Rows are points. A path goes straight from each point to the next, and from the last back to the first. The post is the endless flat space through its rows: a point in 2 columns, a line in 3, a plane in 4, and so on, so that a path can go around it. How many times does the path go around the post? Going back the other way cancels.
(in the rows, 128 means zero)

Post (2 x 3):
[[130 135 156]
 [121 101  91]]
Path (27 x 3):
[[147 144 149]
 [123 137 124]
 [133 125  66]
 [100 163 172]
 [ 84  89 128]
 [133 119 149]
 [156 132 117]
 [124 141 109]
 [ 78 146 186]
 [110 114 147]
 [140 152 212]
 [147 124 123]
 [133 146 114]
 [ 97 130 118]
 [ 71  67  95]
 [140  56  75]
 [119  93 133]
 [102  73  95]
 [159 150 207]
 [119  88 127]
 [142  79  80]
 [154 142 115]
 [123 126 104]
 [ 89 135 164]
 [ 91 129 164]
 [129 129 172]
 [154  85  67]]
Times around: 4

Post (5 x 6):
[[132 148 131 117 136  89]
 [126 133 130 169 152 105]
 [142 134 144  83 115 139]
 [174 147 138  94 106 140]
 [131 120 104 158 166  97]]
Path (29 x 6):
[[185 164 146 138 132  84]
 [161 189 149  69 113  85]
 [ 84 166 134 149 142 120]
 [148 140 138 111 110 144]
 [191 188 130 102 101  42]
 [141 137 169 124 123 130]
 [162 144 116  98 153 106]
 [ 84 168 154  85 176  21]
 [164 106 137 194 148 132]
 [148  38  89 153 177 167]
 [179 105 113  85 152 121]
 [126 127  95 125 183 137]
 [137 119 118 153 160 155]
 [148 157 137  86 136  92]
 [123 177 163 123 127 140]
 [131 165 169 113  92 144]
 [137 121 138 160 117 113]
 [156 123 159  80 112 123]
 [142 125 149 155 152 154]
 [168 147 101  82 132 113]
 [ 70 151 136 105 116  94]
 [162 170 147 133  93 103]
 [157 148 172 184 133  70]
 [139  93 105 126 150 101]
 [130 131 131 211 118 109]
 [112 118 149 197 148 104]
 [ 95 125 147  55 171  66]
 [132 124  75 145 194  88]
 [139 153 149 134 135 110]]
Times around: 3

Post (8 x 9):
[[170 163 135 137 102 124 121 138 143]
 [121 122 175 125 139 116 107  94  75]
 [150 108 172 115 126 101 149 116 111]
 [121 147 145 121  88 136 141 131 136]
 [119 173  70 139 192 122 104 103 187]
 [133  91 163 132 117 110  90 103 118]
 [123 173  79 122 229 149  84 147 181]
 [158 105 118 131 146 141 116 102 119]]
Path (25 x 9):
[[119 121 115 126 128 103 176  68 221]
 [151 114 136 133 185 176 153 161 123]
 [108 112 128 156 137 152 169  86  88]
 [114 134 168 146 182 150 122 113 103]
 [104  98 123 173 109 116  79 104 119]
 [135 113 127 121 156 129  42 133 117]
 [101 152 156 101 157 106 126  52 122]
 [ 92 137 111 131 150 155  81 130 206]
 [ 56 125 186 118 122 125 127 118  95]
 [ 65 173 164 134 157 151 101 139 106]
 [206  97 111 157 151 105  89 146 149]
 [104 193  94  89 198 133 121 123 137]
 [115 173 161 114  96 183  81 108  92]
 [ 72 195 166 120 152 149 125 100 100]
 [138 102 124 145 187 123  70 114 134]
 [141 165 100 130 179 121 117 122 110]
 [208 152 136  80 162 161  67 201 120]
 [133 113 120  90 170 141  97 149 112]
 [201  66  98 130 135 112 130 125 165]
 [160 109 151 115 126 127  61 149 136]
 [143 116 129 115 140 129  96 123 143]
 [181 142 116 109 142 138 104 132 163]
 [150 141 219 117 133 128 161 120  91]
 [ 95  99 160 171 104 114  93  83 153]
 [144 132 103 122 170 141 134 112 177]]
Times around: 3

Post (10 x 11):
[[120 130 108 169 154 133 172  95 121 144 127]
 [153  99 121 128 181 137  92 191 182 114 126]
 [ 94 163 127 106 138 132 110 130 145 145 191]
 [124 115  90 134  80 168 140 105 116 158 163]
 [155 104 113 161 128 148  97 215 138  97 162]
 [ 98 138 105  91 184  88 155 130 140 102 119]
 [123 160  91 144 128 129 167 144  90 149 140]
 [144 141 132 105 135  96 111 174 134 112 161]
 [107 149 150 133 197 165 106  86 113 155 138]
 [127 143 143  92 148 165 134 133 149 126 146]]
Path (29 x 11):
[[145 106 127 203 159 127 110 180 152 121 187]
 [ 99 195 142  77 167 125 141 144 121 189 150]
 [ 68 139 107 122 160  77 163 136 144 114 120]
 [ 85 172 129  80 168 123  86 131 126 182 144]
 [128 131 144 104 141 177  61 195 230 117 180]
 [120 152  98 118 102 215 157 117 160 166 136]
 [154 134  73 169 188 175 152 149 147 161  62]
 [131 115  74 147 115 162 104 129 157 135 170]
 [145 111 135 136 162 156 171 162 173  87 148]
 [132 115 125 164 157 145  94 180 153 131 170]
 [154 118  65 185 162 116 153 151 141 161 162]
 [119 149 154 112 171 188 206  82 126 118 123]
 [104 142 131 139 161 192 154 120 114 144 146]
 [ 73 188 114  42 135 120 166 117  91 160 124]
 [116 134 104 133 117  71 127 136 147 106 166]
 [136 140  75  97 149 115 102 132 186 158 146]
 [159 152 185 106 182 172 129 136 152 119 166]
 [128 144 132 107 122 134 123 146 142 150 173]
 [141 123  92  91 118 201 171 163 145 160  90]
 [117  98 128  93 165 143  13 181 161 106 136]
 [106 116  86 130 178  77 130 124 147  80 141]
 [169  92 103 149 175 112  87 179 159 134 174]
 [167 163 129  97 149  87 180 171  98 126 115]
 [ 95 132 142 166 163 146 136 139 131 124 154]
 [149 128 168 124 142 152  97 138 124 107 104]
 [142 151 114 121 119 157  87 168 136 108 181]
 [121 138 107  98 137 208 146 139 152 132 136]
 [114 156  95 181 183 156 121 147 151 125 184]
 [171 113 124 130 142 108 165 105 154 156 149]]
Times around: 4

Post (13 x 14):
[[ 95  91 109 134 162 104 110  87 155 152 119 121 103  83]
 [157 124 160 150 114 126 157 183 145 144 142 130 130 166]
 [152  92  74 126 145 129 115 110 158 150 119 122  72  89]
 [133 143 170 109 103 116 155 133 161 146 168 180 128 198]
 [ 86 181 100 124 108  99 122 166 147  99 141 141 144 157]
 [111 139  87 125 141  91 127  75 144  92 130 109 138 127]
 [111 116  88  89 134  84 133 130 118 100 133 122 145 149]
 [103 160 107 107 120 152 117 156 118  71 151 106 155 123]
 [145 139 164 136  49  89 131 150 144 140 168 167 111 154]
 [126  90  98 150 148 111 103  79 133 134 116 158 128 114]
 [138 106  95 124 119 119 148  58 132 179  89 129 122 107]
 [113 131 128 155  76 133 176 123 136 132 167 162 113 172]
 [ 74 153 117 112  94 115 125 140 136  68 113 136 122 168]]
Path (28 x 14):
[[123 109  97 189  72 110 131 165 124 103 112 169 129 155]
 [134  82 202 136 133 101 130 143 156 136 196 131 135 144]
 [126 111  96 154 101 114  83 110 149 105 130 101 114 102]
 [100  93 106 122 124 122 126 102 188 105 113 125  99 124]
 [ 98 105 135 154 123  73 161 153 169 139 111 154 123 140]
 [142  83  89  71 125  74  97  85 102 140  67 133 115  84]
 [ 77 154 118 116 115 129 108  97  87  98 139 123 174 108]
 [184 143 148 152 118 124 117 126 163 152 174 111 113 106]
 [185 143  73  88 139 140 137 160 154 163 160 139  86 140]
 [118 145 133 137 120  64 142  95 164 132 114 180  99 158]
 [ 90 154 147 128 105  73 130 162 103  79 132 177 137 175]
 [139  87  71 158 113  79  90  87 127 167 123 142 113  37]
 [159  80 119 144 142 101 130 101 173 125 137 137 122 149]
 [102 117 124  81 185  49  82 102 151 156 112 132 168 180]
 [125 134 115 131 187 149 147  92 181 166 121 173 110 192]
 [ 69 134  80  80 145  22 145  28 141 138 125 177 113 178]
 [125 131 101  98 111 128 132 140 128 157 118 113 118 133]
 [126 132  80  81  74 118 149  94 132 106 112  87 157 164]
 [171 120  91 135  71 244 166  66  85  72 155  90 186 142]
 [114  96 106 132 142 102 140 153 139 129 157 168 115 190]
 [202 168  91  72 107 130 147 129 140 152 175 162 113 161]
 [114 113  99 170 204  82 162 139 184 156 157 180  92 134]
 [ 35  89  81 183 109 150 136  76 167  62 127 125  81  78]
 [ 73 141 105 114  92 163 146 116 155  46 167 161 111 138]
 [140  99 104 141  53 190 173  95  96 121 129 122 138 112]
 [149 109 123  80 154  90  91 115 202 141 155 110  84 112]
 [117 124 116 129  89 148 157 139 125 116 147 150 181 147]
 [114 112 177 121 155  76 128 132 155 122 136 120 135 121]]
Times around: 1

Post (17 x 18):
[[123 161 130 124  89 138 139 152 187 106 119 118 140 141 166 143 139 123]
 [152 139 116 150 142 145 127 155 140 125 121 146 150 101 177 124 105 117]
 [150 157 117 141 132 155 146 157 148  90 156 119 195 126 108 134 131  91]
 [118  80 107 115  94  79 144 106 154 119 118 108 144 161 155  79 114 183]
 [108 148 144 187 110 161 163 215 138  77 142 151 158  87  89 118 134 105]
 [157 137  89 124 151 100 132 127 152 136  94 117 136 109 128 113 181 138]
 [135 141 114  99 126 126 142 144  90 111 115 110 118 138 134 149 136 129]
 [115 164 118 139  86 158 150 115 120 147 139 144 159 103 150 127 167 100]
 [150 191 119 119 132 144 163 148 139  91  84 152 147 121 166  89 132 128]
 [113 168 144 145 154 132 143 124 121  99 133 100 159  64 112 150 108 111]
 [108  87 129  88 139  63 146  69 148 124 114 144 128 173 149  76 124 114]
 [116  98 118 102 122 111  94 112 122 147  96  95 108 175 111  59 122 146]
 [ 82  74 121  99 138  76 118  79 159 163  80 146 180 179 116  91 130 179]
 [109 130  89 137 121  96 111  52 152 113  99 152 106 189 125  96 123 168]
 [129 149 130 169 111 138 124 137 128 104 103 112 160 151 169 129 153 113]
 [138 172 180 156 144 132 171 153 110 131 151 116 169  97  99 143 122 129]
 [152 148 108 149 148 191 192 126 131 102  94 104 120 123 142 143 138 116]]
Path (23 x 18):
[[166 108 140  88 154 125 155 164 187 103 113 149 175 144 183  76 132 114]
 [113 191 143  90 145 142 160 141  99 133 101 137 192  99 126  88 171 110]
 [168 160 130 101 182  91 189 169  44  53 119 135 133 185 123 117  84 101]
 [ 98  76 154  83  88  55 121 135 125 151 133 150 159 145 101  51  92 141]
 [114 134 180 146 156 128 135 186  74  87 124 140 178 104  81  98 102 123]
 [ 86  78 112  94 150  81 167 105 154 102 117 102 109 153  85 120 166 144]
 [ 88 149  99 223  73 172 133 134 207  70 135 153 110 158 103 107 122 128]
 [ 65 194 168 102 103 115 140  69 161 168 184 169 146 152 146 142 122 129]
 [105 152 142  59 103 123 171 148 186  52 122 114 136 165 148 140 137 150]
 [123 169 150  87 162 101 127 122 134  97 112 140 122 116 185  24 127 113]
 [117 202 120 174 159 168 127 103  91 112 111 173 146 147 128 132 107 107]
 [120 168  75  99  58 150 112 172 171 140 116 126 178 121 126 126 165 127]
 [137  94 146 158 128  68  84 120 115 152  93 137 103 129  86  82 163 122]
 [121 124 102 102 137 129 120 107 119 146  74 107 115 111 145 112 220 137]
 [120 123 117  96 168 115 172 123 113 118 108 119 140 158 135 144 131 118]
 [129 123 124 112 120 111 164 185 125 157 146 221 160 125 114  83 103 134]
 [143 177 115  84 155 187 179 122 116  97  68  97 179  98 137 113 147  72]
 [123 130 142 141 163 122 183 127 173 103 113 207 212 124 186 132 164 121]
 [ 80 115 132 154 161 110 145 192 211  60 104 149 127 126 102  97 103 165]
 [141 157 101 120 141 144 154 218 105  63 114 126 133 137 113  98 109 130]
 [ 83 162 145 163  81 159 194 191 226 113 130 135 189 177 132 138 181 153]
 [104 182 140 155  91 154 175 114 132  89 122  84 109 139 116 137 115 105]
 [144 133 157  91 153 123 210 105  78 104 116 142 149 124 108  82 150  44]]
Times around: 4

Post (17 x 18):
[[167 116 111 110 100 104 147 150 128 129  93 112 161 137 111 131 129 168]
 [175 142 138  70  99 152 115 135 160 139 118 104 140 107 124 124 155 102]
 [127 115 168  88 134 181 126 118 134  90  94 134 127 113 108 113 141 137]
 [145 118 119 164 140 143 104 148 150 153 115  93 151 135 127  63  91 148]
 [158 137 165 123 122 158 118 121 134 134 100 176 111 160 125 130 151  92]
 [128 127 109 121 142 157 125 129 108 123 161 173 114 114  98 116 163 119]
 [147  62 124 140 107 127 135 148 167 174  76 109 150  98 154 119 150 158]
 [153 103 121  89 127 167  86 137 129  96 107 142  80 126  97 149 160  89]
 [ 12 170 165 156 136 103  87 126 121 124 167  77 114 116 131 143  74 103]
 [ 30 161 167 161 122 136  95 156  87 142 153  65  97 134 193 136  79 138]
 [ 41 146 159 129 148 129 102 147 149 131 162  57 103 169 135 158 108 132]
 [146  87 102 114 143 111 166 112 137 165 139 105 153 125 155 109  87 142]
 [ 24 149 119 175 167 110  99 132 106 100 164  79 137 166 171  96 102 100]
 [136 124 155 128 145 187 152 137 115  89 167 117  80 112  93 146 153  81]
 [133 146 101 116 121 202 132 104 155  95 120 156 121 105 129 135 126 111]
 [ 58  98  97 163 100 121 146 146 116 133 158 100 155 173 136  75  76 112]
 [163  99 140 129 102 157  83 137 132  95 152 152 132 116 138 149 121 125]]
Path (26 x 18):
[[ 89 100 111 154 102  94  68 157 146 119 113 152 115 174  70 121 153 121]
 [163  95 132 136  52 124  81 134 152 115 121 140 139 116 139 128 115  83]
 [119 136  95 124 138 132 142 133 136 133 106  89 136 135  79 123 135 167]
 [101 156 190 169 128 189  46 102 129 121  63 176 142 139 166 115 112  96]
 [133 139 131 138 185 110 171 131 109 165 126 166  97 175 170 175 139 116]
 [114 160 194 157 129  24 132 161  45 160 153 143 110 132 136 118 145 157]
 [ 97  85 140 152 120 138 145 135  63  96 159 132 136 131 182 108 107 167]
 [ 87 112 106 210 132  97  50 145  95 163  90  75 101 124 179 128 142  64]
 [138 128 181 104 167 121  85 117 120 104 165 104  93 106 115 218 119 150]
 [120  99 153 146 127 162 125 139  87 165 100 156 107 175 163  88 122  88]
 [ 66 112 147 150 144 136 127 185 139 161 130 104  96  98 146 146 200 130]
 [132 108  58 109 111 124 178 137 129 115 113 104 132 108 139  91 117 165]
 [114  71  60 129 153 106 150 129 148 148  81  91 141 184 159  88 134 142]
 [158  90 197 189 202 163  53 136 139 170 124 102 122 102 129  62  92 155]
 [136 106 172 109 148 166  81 176 157 152  86  70  98 113  86 167 132 137]
 [ 63 119  88 174 134 131  80 109 105 128 162 190 124 147 164 139 133  63]
 [142 139 180 125 129 117 127 132  71 112 200 185 121 132  97 142 113  78]
 [115 132 129 198 149 117 123 152  76 124 143 130  71 135 171 118 103 119]
 [124  96 122 142 136  95 123 147  88 139 151 107  99 161 120 101 170 108]
 [110 125  75  92 127 126 129  61  85 140 132 154 156 102 156 130  71 136]
 [ 91 145 118 170  95 116 101 127 123 175 124 135 168 122 210 152 116  80]
 [ 80  94  77  86  81  63  53 149 122  91 104 123 175 120 138 112  67 127]
 [149 171 122  79 132 128 141 111 152  79 127  52 128  98 159 147  86 110]
 [139 148 107 129  93 167 136 124 107  99 125 127 136  88 101 119 129 152]
 [ 81 171  92 131 159 187 127 129 156 136  96  79 168  94 137  50 164 147]
 [ 63 106  68 155  94 132 140  78 124 124 149 187 176 166 129  74 117  76]]
Times around: 4

Post (17 x 18):
[[ 92 152  75 112 126 130 135 142 176 163 164 144 138 132 185 124 100 133]
 [110 132 129 105 100 147 138  76  84 146 144 100 181 155 106  94 140 131]
 [121 108 107  74 123 110 179  89  97 129 176 117 175 123 101 130 105 139]
 [113 136 178 103  78 114 119 163 139 103 124 153 110 107  97 126 159 144]
 [ 92 142 112 131 138 129 155 118 151 123  81 115 152  91 160 157 128 101]
 [130 137 109  87 124 114 146 137 160  93 115 135 121 132 170 138 107 127]
 [127 142 164 136 139  66 126 161 131 119 108 125 125 123 125 139 172 114]
 [144 104 134  89 111 144 180  99  92 138 160 154 173 130 117  67 154 114]
 [105 110 110 133 173 138 133 119 138 127  85 131 129 110 184 147 117 126]
 [149 136 143 116 131 144 168  38  96 156 132 116 135 120 104  82 132 108]
 [105 156 103 158 131 121 131 125 139 109 110 151 148 103 136 120  97 118]
 [101 152 157 132 119 105  98 160  94  80 124 102  94  94 105 138 165  90]
 [119 132 175 140  85 103 150 173 114 104 142 110 107 143 140 134 134 126]
 [ 95 126 163 127 138 136 152 185 124 105 148 110 119 135  81 110 151 136]
 [112 138 177 113 126 135 128 173 135  90 168 142 133 133 109 174 144 113]
 [116 101  98 116  99 129 158  82 127 128 158 153 137 145 108  97 160 123]
 [135 150  64 116 145 149 147 199 174 157 143 140 153 125 121 167  73 103]]
Path (30 x 18):
[[101 116 134 156  90  94 184 165 130 137 210 109 134 177 158 104 136 135]
 [135 127 170 177  64  97 102 125  60 208 188 154 172 135  97 113 199  70]
 [128 122 111  92 224 145 130 141 188 200  85 157 124 124 111 104 122 117]
 [103  80 134 149 124 158 142 150 115 141 143 118 149 148  90 124 169 123]
 [101  75  89 156 180 184 172 182 152 119 176 129 101 126 106 108 133 135]
 [160 133 190 106 107 137 144 112  85  71  90 103 137  71  98 164 133 136]
 [164 135 159 107 136 118 203 162 142 116 108  72 154 169 165 129 100 129]
 [ 40  76 114 140 102 143 144 125 176  86 142 124  42 145 130 107 145 140]
 [112 125 144  86  80 120 146 120  74 128 182 102 117 161  75  70  82 164]
 [ 90 138 121 117 104 119 163  79 126 117 148 150 172 152 157 181 137 112]
 [ 85 115  99  92  94 148 157 150  35  67 137  86 155  68 165 144 103 103]
 [ 88 112 129 139 124 178 167 155 100 136 186 101 201 174 151  96 135 135]
 [109 152 158 131  27 139 112 111 107 117 172 154 165 139 163 114 174 112]
 [ 93 183  65 126 104 131 133 135 114 106 137 104 194 160 126 155 101 131]
 [112 111  78  86 147 109 182 148 130 160 174 145 101 123 177 117 139 110]
 [111 131  91 150 173 196 125 129 125  73 169 197 152 156 105  84 132 138]
 [151 173  75 119 138 115 113 113 112 107 124 126 134  71 122  68 134  87]
 [104 160 132 114  49  86  95 179  89  71 132 105 153 118  99 144 174 133]
 [113 138 112 128 105 115 208 161  83  98 127 115 160 111  69 167 123  99]
 [ 84 104  55 106 118  24 164  84 129 124 143 146 123 160 166 166 133 121]
 [157 124  86 140 174 120 177 145 189 166 120 160 110 150 169 158 130 135]
 [121 142 119 130 113 189 190 128 137 123 149 100 150  93 111 156 129  98]
 [140 140  94 123 102 101 173 117 145 129 144  99 107 116 164  88  88 117]
 [115  65 143 137  50 114 116 119  81  23 179 137  93 177 132  87 138 170]
 [149  92  90  70  77  97 147  65 166  69 114 187  76 102 113 113 184 146]
 [ 92 177  89 180  89 154 120 115  96 102 118 135 151 115  71  89 123 114]
 [120  89 131 182 150 112 176 161  61 154 100 112 156 152 114 123 112 102]
 [ 80 126 179 126 214  58 145 121 154 189 155 107 175 119 176 219 127 133]
 [127 132 176  66 105 169 157 172 126  76 184 119 176 138 121 137 115 116]
 [130 155 125  93 173 122 131  99 164 170 180 157 129  95 125 123  88 163]]
Times around: 0

Post (17 x 18):
[[160 180 134 122 153 137 106 104 142 148 170 175 109 146  81 152 118 103]
 [ 85 154 155 161  63  83 183 160 147 125 137 110 168 124 136 159 118  81]
 [182 171 117 146  92 173 107  94 103 124 144 178 108 137  76 161 129 127]
 [129  63 108 159 110  88 154 138  95 102 128  98 153 103 129 117 106 126]
 [144  96 116 155 105  78 146 169 140  82 104  72 136 134 151 146 137 118]
 [118 100  97 135 146 153  83  96 146 120  81 110 152 135 145 103 103 139]
 [147  93  97 153 113 120 169 158 112  99 104 125 154 136 163 108 107 169]
 [123 152  84  85 126 120  80 128 137 175 126 145 112 118 109  82 146 116]
 [134 167 107 131 140 167  76 117 123 122 165 133 102 134 114 119 111 129]
 [136  77 121 120 141 160 126 119 118 114 110 115 133 143 140  61 136 117]
 [133 157 160 191 159 158  56 129 104 142 126 198  89 140 107 142 129 111]
 [125 105 130 118 139 175  98 117 130 138 104 127  79 139  97 125 110 160]
 [158  86 156 143  91 101 135 156 138  98  91  93 156  77 177 109 100 146]
 [139  92  99 119 166 193  89 146 144 142 133 152 108 135 124 117 113  96]
 [ 99 130 118  95 112 115 160 139 152  88 131 128 114  91 142 154 165 116]
 [103 133 106 111  93  79 133 132 133 143 133 124 105 122 185 132 121  94]
 [ 94 108 164  70  85 113 111 146 142 146 170 125 162 118 169 147 149 117]]
Path (25 x 18):
[[159 156  66 112 152 141  65  70 118 167 111 103  62 114 120  92 119 156]
 [120  65  98 111 171 138  75 124 157 129  89 103  64 118 165  63 138 150]
 [157 112 158 157 107 124 131 111 119 125  58 120  89 112  98 122 154 226]
 [166 141 137 131 103 113  96 101  93 115 154  91  96  87  81 140 129 167]
 [113 103  62 124  83 159 142  98 109 112 113 113  67 132  96 123 136 142]
 [ 70 152 133 138  48  44 164 112 147 108  80  95  98 137 124 174 136  96]
 [143 176 102  89 112 117 110 168 140 138 192 128 127 156  90 179 123  58]
 [ 89 180 133  91  31 129 110  45 135 178 116  82 140 101  77 155  92 122]
 [121 142  69 150 123 151 201 136 135  86 167 120 145 102  99 178 135  79]
 [124 157 108 113 159 126 142 162 171 141  91  61  90 148 171 136  54 115]
 [ 89 161 212 155 111 134 118  94 141  98 125 136 165 103  99 159 117  95]
 [ 88 123 138  67 152 169 101 111 169 130  84 102  98  92 149 156 134 141]
 [120 132 126 138 105  64 131 139 157 126 106 122 137  69 172 108 171 113]
 [119 114 147 107 126  95  51  93 149 135 152  93 105  91 166 121  80 124]
 [106 113 124  95 156 142  84 112 153 142 147 158 126 130 128 134  93 133]
 [197  98  78  93 142 199 188 107 137  75 126 176 105 140 130  52 163 138]
 [126  75 151 188 148 111  95 142 155 103 122  85 139 116 163 164  92 117]
 [136 139 120 106  75 120  89 137 148 124 116 112 110  87 131  87 152 119]
 [179 111  85 157 119 158 174  64  73  96 138 167 194 148  26  64 128 121]
 [151 126 104  94 172  88 146 124 164  61 104  93 168  86 141 129 130  74]
 [113 138 189 182 139 153  92 184 135 137 130 105 164 134 135 158 110 118]
 [194 165  95 245 107 185 113 104 109  91  97 186 102 114 110 166 116 138]
 [212 144 145 140  62 127 163 144 123  95 134 173 127 110 123 114 134 137]
 [ 56 123 104  85 118 114 161 136 171 127  53 132  96  94 112 100 156  99]
 [ 91 231 131 124 147 129 168 149 148 127 131 170 145 138 133 157 148  96]]
Times around: 3
